Rows are points. Two turns around zero, p and q, are shown by what they do to some points. Where does a point land after both, in the order given? Backwards means that the second turn is done in reverse. Each puzzle has new turns, and all numbers are rounded.
In the rows, zero is written as 128.

Turn p:
[117 165 142] => [106 133  94]
[119 128 143] => [116 141 129]
[123  80 166] => [124 172 171]
[110 125  63] => [128  62 143]
[170 142 126] => [165 133 104]
Turn q:
[106 136  78] => [133  95  84]
[105 148 171] => [114 178 123]
[130 125 140] => [124 136 137]
[179 125  87] => [172  83 146]
[120 105 164] => [ 97 147 151]
Where do these land?
q, then p: [ 75 103 134] => [ 82  95 143]
p, then q backwards: [170 110 102] => [171 150 107]
p, then q backwards: [124 180 129] => [ 84 137 101]
q, then p: [143 119 148] => [118 150 117]

Turn p:
[131 133 152 120] => [114 113 136 114]
[189 136  86 118] => [171  93 136 179]
[124 114 113  81] => [133 104  83 129]
[ 76 151 153 180] => [116 186 159  83]
[121 107 136 142] => [107 144 127 136]
Turn q:
[ 90 134 180 113] => [129 103  67 130]
[128 113 155  82] => [ 85 103 105 119]
[123 106  77 194] => [178 182 164 101]
[138 137 181 104] => [114  75 104 134]
[142 129 119 146] => [142 130 148 127]
[127 148 107 129] => [130 144 138 150]
[146 130  78 128] => [118 160 168 137]
Where do these land?
p, then q: [112 139 119 116] => [110 130 143 135]
q, then p backwards: [131 171 101 127] => [154 108 107 160]
q, then p: [110 113  66 177] => [155  76 177  96]
q, then p: [112 115 148 151] => [142 105 117 150]
p, then q: [138  89 159  92] => [129 178 105  98]
q, then p backwards: [164 141 175 104] => [172 122 154  88]

Turn p:
[140 148 158 114  73 148 139 116] => [131 177 169 124 118 109 111 108]
[167 179  71 127 117 107 162 109] => [ 82 144 172 104 141 186 139 158]
[123  91 163 153  98 162 160  96] => [142 175 126 116 113  71 164 128]
[137 118 133 144  98 110 102 109] => [138 125 150 137  89 117 125 147]
[118 127  76 133 126 154 148 126] => [ 84 124 118  86 134 126 137 134]
[ 86 125 179 156  86 121 144 123] => [166 133 167 128 138  64 138 125]
[ 89 110 134 126 126 144  99 120] => [133 100 117 124 107  97 128 101]
[123 107  89  95 181 104  94 179] => [103  71  73 158 144 159  93 134]
[121 160 126 134 134 156 130  76] => [130 136 148  95 110 144 165  94]
[155 131 128 134 178 116 105 188] => [155 108  82 139 152 169  90 148]
[149 111 151  91 192  85 126 166] => [142 114  84 198 164 165 118 131]
Turn q:
[ 83 126 130 126 129 154 109  72] => [121 157 112  92 120  79  93 128]
[149 107 119 134 158 122 120 180] => [149 130 139 150 144 141 185 126]
[ 53 126 114 148  97 146 163  62] => [ 98 163  88  72  82 115  75  94]
[152 104 141 108 127  77 106 155] => [168 111 121 160 173 151 131 125]
[176 183 111 168 188 123 150 118] => [144 129 172 111  80 161 153 198]
[154 134 108  86 126 125 132 161] => [119 110 169 137 162 147 141 115]
[113 137 161 104 110 125 126 168] => [111  83 107 131 157 125 142 116]
[151 122 125 132  97 119  93 162] => [114 130 119 177 162 138 136 136]
[122 113 144 144 119 160 153  74] => [128 136 125 123  74  96  94 114]
Where do these land?
p, then q: [136 146  92 107 153 139 129 132] => [112 149 135 102 128  94 132 110]
p, then q: [132  95 175 150 102 127 118 167] => [143 134 131 164 156 169 134 172]
q, then p: [130 121 157 177 160 107 133 145] => [ 94 165 125 107 142 128 111 168]
p, then q: [130 166 100 104 154 101 132 162] => [139 152 129 118 122  71 164 125]
p, then q: [130 139 112 100 146  96 177 134] => [138 131 116  88  97 111 171 132]
p, then q backwards: [154 172 120 112 123 117 131 108] => [150 137  82 123 125 117 152 135]
p, then q backwards: [173 121 112 103 168  99 139 139] => [144 142 114 161  91  91 113 159]
q, then p: [143 124 104 137  98 174 154 129] => [148 117 170 115 122  88 144 112]
p, then q: [ 70 106 186 134 116 163  82  86] => [161 128 131 165 113 172  39 123]
p, then q: [ 82  91 121 156  60 158  83  79] => [136  94  84 154 167 173  54  90]
